Each row is a point. Any point is a mix of the corners, with weights that add up to 1. It lies inside the corners' shape when no weight is negative. Is each point inside? If not, which corners have a negative weight?

Corners:
(1): [ 0.51 -0.27]
(2): [-0.18  0.24]
(3): [-0.68  0.14]
Points:
[ 0.06 -0.06] => inside
[ 0.26 -0.18] => inside
[-0.43 -0.03] => outside (2)
[ 0.51 -0.23] => outside (3)
[ 0.43 -0.12] => outside (3)
[0.39 0.00] => outside (3)
[-0.71  0.22] => outside (1)

Corners:
(1): [ 0.31  0.65 -0.13  0.71  0.18 -0.20 -0.38  0.14]
(2): [ 0.14 -0.42  0.16 -0.08  0.06 -0.28 -0.09 -0.10]
(3): [ 0.87  0.41  0.54 -0.57 -0.28  0.49 -0.43 -0.34]
(4): [-0.37 -0.43  0.01  0.47 -0.39 -0.05 -0.04  0.56]
(5): [ 0.04 -0.53 -0.06 -0.03  0.17  0.54  0.28 -0.26]
(6): [ 0.80 -0.30 -0.33  0.06 -0.50  0.41  0.38  0.07]
(7): [ 0.11  0.03 -0.21 -0.44 -0.41  0.12 -0.73  0.61]
(8): [ 0.20  0.43 -0.09 -0.34 -0.48 -0.31  0.17  0.10]
(9): [-0.05  0.02 -0.15  0.72  0.40 -0.11  0.39  0.75]
Points:
[ 0.00 -0.27 -0.25  0.26  0.03  0.08  0.24  0.21] => outside (3)
[ 0.17 -0.05 -0.13  0.31  0.05  0.04  0.16  0.43] => inside
[ 0.19  0.02 -0.01  0.24  0.06  0.04  0.10  0.06] => outside (7)
[ 0.07  0.00 -0.12  0.48  0.19 -0.03  0.23  0.53] => inside
[ 0.41 -0.04  0.08 -0.28 -0.31  0.26 -0.17 -0.20] => outside (9)
[ 0.13  0.42 -0.40 -0.22 -0.73 -0.56 -0.70  0.53] => outside (3, 5, 9)
[ 0.51 -0.49 -0.45  0.38 -0.25  0.52  0.24  0.30] => outside (2, 3, 8)
[ 0.64 -0.05 -0.03 -0.09 -0.33  0.33  0.06  0.00] => inside

Corners:
(1): [-0.25  0.22 -0.44 -0.41  0.27  0.01  0.50 -0.04 -0.04 -0.01 -0.30  0.61
  0.87  0.07]
(2): [-0.52  0.71 -0.30 -0.04 -0.26  0.30  0.81  0.34 -0.39 -0.88  0.24  0.24
 -0.29 -0.33]
(3): [-0.38  0.09 -0.31  0.24  0.39  0.33  0.53  0.22 -0.18  0.12  0.27  0.40
  0.58 -0.47]
(4): [ 0.82 -0.44  0.73  0.08 -0.72 -0.07  0.39 -0.15 -0.13 -0.48 -0.03  0.35
 -0.11 -0.33]
(5): [ 0.06  0.74 -0.26 -0.01  0.22  0.00  0.65  0.71 -0.24  0.27 -0.14  0.11
  0.55  0.02]
(6): [-0.01  0.44  0.60  0.10  0.28  0.77 -0.32 -0.29  0.70 -0.43 -0.76  0.34
 -0.21  0.05]
(7): [-0.02  0.36 -0.31 -0.23 -0.44 -0.21  0.54  0.36  0.24 -0.68  0.31 -0.04
 -0.04 -0.66]
(8): [ 0.17  0.37  0.01 -0.22 -0.37 -0.40 -0.05 -0.16 -0.39 -0.17  0.26  0.34
 -0.37 -0.52]
(9): [ 0.31 -0.42  0.24  0.04 -0.63 -0.20  0.34 -0.65 -0.01  0.24 -0.20 -0.38
 -0.12 -0.17]
(10): [-0.78  0.32  0.21 -0.20  0.27  0.27  0.25  0.37 -0.28 -0.10 -0.18  0.00
  0.83 -0.10]
(11): [-0.57 -0.57  0.16  0.19 -0.11  0.26 -0.01  0.43  0.47  0.78 -0.60  0.43
  0.28  0.33]
(12): [-0.17 -0.46  0.34 -0.45  0.35  1.07 -0.23  0.26  0.51  0.23 -0.68  0.17
 -0.26  0.36]
(13): [ 0.19 -0.29  0.00  0.11 -0.48 -0.27  0.13 -0.08 -0.55 -0.62 -0.55 -0.01
 -0.22 -0.62]
(14): [-0.56 -0.58  0.63 -0.29  0.73  0.10  0.13  0.20  0.62  0.23 -0.43  0.26
 -0.38  0.30]
(15): [ 0.54 -0.28  0.12  0.30 -0.43 -0.07 -0.32 -0.31 -0.10 -0.74  0.02 -0.11
 -0.12  0.14]
Points:
[ 0.15  0.01  0.33  0.11 -0.13  0.27 -0.08 -0.02  0.17 -0.12 -0.35  0.06
  0.01 -0.08] => outside (1, 2, 14)
[-0.06  0.02  0.12  0.03  0.04  0.19  0.21  0.03 -0.02 -0.06 -0.20  0.23
  0.10 -0.13] => outside (7)
[-0.17  0.36 -0.16  0.01 -0.34  0.25  0.28  0.09 -0.18 -0.52 -0.19 -0.07
  0.20 -0.13] => outside (3, 4, 8, 14)
[ 0.09  0.06  0.13 -0.01 -0.18 -0.14  0.19  0.00  0.07 -0.17 -0.25  0.13
  0.17 -0.10] => outside (2, 3, 12)
[ 0.03  0.04  0.07  0.02 -0.26  0.07  0.30  0.00 -0.09 -0.38 -0.03  0.12
 -0.06 -0.19] => inside
[-0.20  0.02 -0.08  0.10  0.12  0.20  0.34  0.11 -0.10 -0.06  0.04  0.24
  0.30 -0.27] => inside

Corners:
(1): [ 0.03  0.57 -0.29 -0.13  0.39 -0.05 -0.40  0.25 -0.03 -0.03 -1.01 -0.25
 -0.13  0.18  0.02  0.35  0.51  0.23 -0.01  0.05]
(2): [-0.31  0.41 -0.38  0.67  0.67 -0.26  0.03  0.18  1.03 -0.49 -0.25 -0.04
  0.24  0.05  0.28 -0.74  0.00  0.33  0.07  0.18]
(3): [-0.48  0.35  0.18  0.21 -0.53  0.32  0.53 -0.16  0.20  0.11  0.11  0.08
  0.17 -0.24  0.08  0.06 -0.09  0.37 -0.03  0.07]
(4): [-0.39  0.81  0.45  0.14 -0.04  0.09  0.53  0.26  0.03 -0.29 -0.55  0.80
 -0.16 -0.13 -0.03  0.17  0.11 -0.43  0.05 -0.31]
(5): [ 0.27 -0.32  0.17  0.11  0.54  0.11 -0.40  0.03  0.51  0.23 -0.50 -0.02
  0.53 -0.87 -0.08  0.72 -0.05  0.11 -0.43 -0.14]
(6): [-0.22  0.26 -0.21  0.15 -0.27 -0.20 -0.48  0.07  0.13 -0.20  0.31  0.53
 -0.67  0.12 -0.11  0.00 -0.24  0.43  0.16 -0.14]
(7): [-0.38  0.25 -0.53  0.43  0.46  0.00  0.01  0.23 -0.42 -0.26 -0.46  0.23
  0.07  0.54  0.12  0.26  0.42 -0.05 -0.09  0.18]
(8): [ 0.31 -0.03  0.36  0.44  0.14  0.34 -0.04  0.46 -0.08  0.43 -0.08  0.52
  0.60 -0.67 -0.14 -0.19  0.12 -0.17 -0.12  0.47]
(9): [ 0.16 -0.15 -0.07  0.49  0.15  0.60 -0.48 -0.56  0.27 -0.12 -0.62  0.25
  0.09 -0.36 -0.05  0.20 -0.20  0.43 -0.01  0.30]
(10): [-0.21  0.54 -0.25 -0.28 -0.28 -0.60 -0.26 -0.08 -0.56  0.02  0.66  0.04
 -0.90  0.34  0.54  0.52 -0.85 -0.20  0.11  0.21]
(11): [ 0.08  0.29  0.32  0.03  0.24  0.20  0.01 -0.13  0.17  0.84 -0.45  0.39
  0.61 -0.49 -0.48  0.25 -0.14 -0.40 -0.27  0.21]
(12): [-0.66  0.08  0.14 -0.84 -0.06 -0.03  0.01 -0.45 -0.01  0.44  1.06 -0.01
  0.26 -0.43 -0.12  0.03 -0.96 -0.30  0.77 -0.17]
(13): [ 0.42 -0.38 -0.12  0.10  0.02 -0.13 -0.03  0.38  0.18  0.46  0.09 -0.40
 -0.28  0.03  0.04  0.78  0.10  0.10  0.26 -0.86]
(14): [ 0.41  0.18 -0.43 -0.04 -0.44 -0.48 -0.90  0.08 -0.26 -0.58  0.16 -0.03
 -0.38  1.11  0.27  0.06 -0.59 -0.57 -0.37 -0.05]
(15): [-0.29 -0.50  0.45  0.39 -0.81 -0.87  0.36 -0.09  0.09  0.41 -0.38 -0.48
 -0.39  0.00 -0.28 -0.11 -0.23 -0.21  0.20 -0.08]
(16): [ 0.11 -0.49  0.11  0.03 -0.14  0.38 -0.12 -0.33  0.39 -0.05  0.93  0.62
 -0.09  0.28  0.57 -0.93 -0.41  0.34  0.09  0.45]
(17): [-0.22 -0.25  0.35  0.06 -0.12  0.23  0.21  0.21 -0.01 -0.25  0.34 -0.13
 -0.06 -0.05 -0.54  0.36 -0.74  0.30  0.24 -0.15]
(18): [-0.12  0.19  0.10 -0.02  0.79  0.48 -0.81  0.27 -0.19 -0.04  0.48 -0.67
 -0.30  0.56  0.42 -0.63 -0.13 -0.16  0.08 -0.32]
(19): [ 0.99 -0.58  0.53  0.22 -0.06  0.05 -0.52 -0.33 -0.02  0.39 -0.06 -0.67
 -0.84 -0.23 -0.29 -0.30  0.30 -0.62 -0.46  0.13]
(20): [-0.21  0.93  0.62 -0.14  0.06 -0.44  0.12 -0.60 -0.77  0.11  0.37 -0.10
  0.15  0.21  0.01  0.66  0.24 -0.09  0.45 -0.50]
(21): [-0.27  0.49 -0.05 -0.08  0.10  0.41  0.41 -0.36 -0.75  0.01 -0.52  0.27
  0.13 -0.56 -0.39  0.10 -0.14  0.64 -0.29 -0.24]
Points:
[-0.27  0.22 -0.19  0.08  0.04  0.06  0.06  0.31  0.48 -0.07  0.14  0.51
  0.23 -0.05  0.16  0.02 -0.34  0.06  0.08  0.20] => outside (9, 15, 18, 19, 20, 21)
[-0.02  0.09  0.19  0.11  0.04  0.12  0.00  0.03  0.04  0.22 -0.06  0.13
  0.16 -0.21 -0.19  0.15 -0.19 -0.04 -0.03  0.04] => inside
[-0.02  0.06  0.09  0.10  0.09 -0.03 -0.12 -0.04  0.05  0.08 -0.08  0.07
 -0.01 -0.09 -0.04  0.08 -0.16 -0.02  0.03 -0.05] => outside (3)
[ 0.06  0.10  0.09  0.16 -0.14 -0.23 -0.03  0.02 -0.11 -0.06  0.10  0.04
 -0.34  0.14  0.09  0.03  0.02  0.07  0.00 -0.06] => outside (9, 11, 12, 18)
[-0.12  0.27  0.11  0.06  0.10  0.00 -0.15 -0.07 -0.10  0.05  0.12  0.04
 -0.08  0.07  0.03  0.06 -0.09  0.02  0.09 -0.12] => inside
[-0.08  0.19  0.14  0.06 -0.07 -0.04 -0.10 -0.14 -0.03  0.01 -0.03  0.07
 -0.14 -0.10 -0.03 -0.01 -0.28 -0.03 -0.03  0.06] => outside (7, 13)

Corners:
(1): [ 0.19  0.03 -0.17 -0.08  0.21  0.31  0.08  0.25  0.07  0.45  0.61 -0.19
  0.03 -0.36  0.49  0.11 -0.37  0.39 -0.23 -0.40]
(2): [-1.05  0.02  0.02 -0.70  0.10  0.21 -0.33  0.25 -0.27 -0.18 -0.33  0.34
 -0.23  0.49  0.42 -0.70 -0.52  0.40  0.34  0.16]
(3): [-0.59 -0.51  0.20  0.15 -1.09 -0.17  0.11  0.15 -0.72  0.58  0.31 -0.48
  0.56 -0.36  0.27 -0.04  0.50 -0.40 -0.33 -0.56]
(4): [ 0.07 -0.08 -0.43  0.02  0.21  0.44 -0.15  0.12  0.11 -0.12  0.35  0.35
 -0.10 -0.05 -0.04 -1.00 -0.11 -0.22  0.00  0.29]
(5): [ 0.34 -0.56 -0.24  0.06  0.05  0.20  0.66 -0.59  0.10 -0.29 -0.24 -0.19
  0.04  0.46 -0.09  0.07  0.16  0.35 -0.35 -0.23]
(6): [-0.38  0.66 -0.54  0.04  0.73 -0.37 -0.10  0.38 -0.52 -0.23 -0.38 -0.27
 -0.30  0.33  0.44  0.00  0.10 -0.59 -0.35 -0.43]
(7): [ 0.18 -0.73  0.47  0.46  0.22  0.12  0.21 -0.75  0.04 -0.27 -0.01  0.27
 -0.12  1.37  0.31  0.34 -0.01 -0.16 -0.38  0.24]
(8): [ 0.49 -0.33  0.44  0.12  0.23  0.18 -0.25  0.39  0.14 -0.39  0.68 -0.53
 -0.19 -0.22  0.61  0.21  0.52  0.44 -0.24 -0.79]
(9): [ 0.63 -0.33 -0.14 -0.01  0.13 -0.23 -0.11 -0.04 -0.12  0.65  0.53 -0.21
 -0.51 -0.59 -0.12  0.11 -0.49  0.46 -0.69 -0.19]
(10): [ 0.10 -0.42  0.27  0.76 -0.29 -0.34  0.27 -0.06  0.14  0.16  0.19 -0.40
  0.52 -0.35 -0.41  0.03  0.01 -0.46 -0.29  0.10]
(11): [ 0.53 -0.50 -0.13  0.20  0.19  0.13  0.25  0.09 -0.19  0.33 -0.31 -0.13
 -0.11  0.23  0.36  0.22 -0.04  0.05 -0.62 -0.45]
(12): [-0.08  0.02 -0.10  0.19  0.27 -0.12 -0.40  0.65  0.33 -0.66  0.25  0.30
 -0.61 -0.22  0.01  0.33  0.05 -0.77 -0.62 -0.44]
(13): [ 1.10 -0.41  0.63  0.38 -0.96 -0.41  0.19  0.22  0.31 -0.34  0.27 -0.02
  1.06  0.15  0.05  0.20  0.46 -0.09  0.77 -0.12]
(14): [-0.24 -0.29  0.39  0.65  0.17 -0.29  0.35 -0.33  0.16 -0.10  0.68  0.26
  0.14 -0.26 -0.33  0.01  0.06  0.30  0.10 -0.13]
(15): [ 0.07 -0.01 -0.55  0.03  0.15 -0.43  0.71  0.17 -0.46 -0.05  0.14 -0.51
  0.38 -0.11  0.28 -0.03  0.42 -0.14  0.89 -0.01]
(16): [ 0.37  0.07 -0.17  0.12  0.16 -0.34  0.53  0.70 -0.06  0.14  0.25  0.13
  0.27  0.27  0.57  0.11  0.28 -0.08 -0.24  0.45]
(17): [-0.29 -0.15 -0.24  0.56  0.53 -0.07 -0.55  0.51 -0.05 -0.23 -0.34  0.09
  0.06  0.19  0.03  0.32 -0.22 -0.27 -0.56  0.61]
(18): [-0.15 -0.08 -0.25 -0.81  0.92 -0.01  0.15 -0.74  0.11  0.09 -0.10 -0.46
 -0.33  0.15  0.15  0.43  0.02 -0.14 -0.27 -0.01]
(19): [-0.17  0.03  0.39 -0.10 -0.66 -0.28  0.32 -0.15  0.32  0.73 -0.22 -0.09
 -0.01  0.72  0.08  0.32  0.50 -0.07 -0.14  0.76]
(20): [-0.73 -0.10  0.07 -0.19 -0.18  0.13  0.23  0.09 -0.55 -0.11 -0.40 -0.40
  0.48  0.43 -0.38  0.29  0.45 -0.21  0.09  0.43]
(21): [-0.23  0.58  0.16 -0.14 -0.21  0.09  0.25  0.26  0.05  0.02 -0.30 -0.16
 -0.08  0.00  0.37  0.09  0.06 -0.14  0.23  0.53]
Points:
[-0.05 -0.19  0.16  0.03 -0.09 -0.04  0.24 -0.10 -0.06 -0.04  0.00 -0.24
  0.11  0.27  0.18  0.19  0.25 -0.06 -0.02 -0.14] => outside (4, 9, 16, 17)
[ 0.07 -0.08  0.14  0.01  0.14 -0.01  0.06  0.05  0.08 -0.02  0.11 -0.04
 -0.07  0.16  0.13  0.08  0.06 -0.05 -0.15 -0.02] => outside (3, 5, 15, 17)
[ 0.05 -0.18  0.03  0.12  0.10 -0.05  0.16  0.01  0.00 -0.02  0.17  0.00
  0.06  0.16  0.13  0.01  0.07 -0.04 -0.11  0.05] => inside
[-0.08 -0.02 -0.13  0.03  0.26 -0.11  0.08  0.18  0.02 -0.12  0.02 -0.03
 -0.02  0.18  0.14  0.02  0.12 -0.12 -0.10 -0.01] => outside (3, 7, 9, 21)
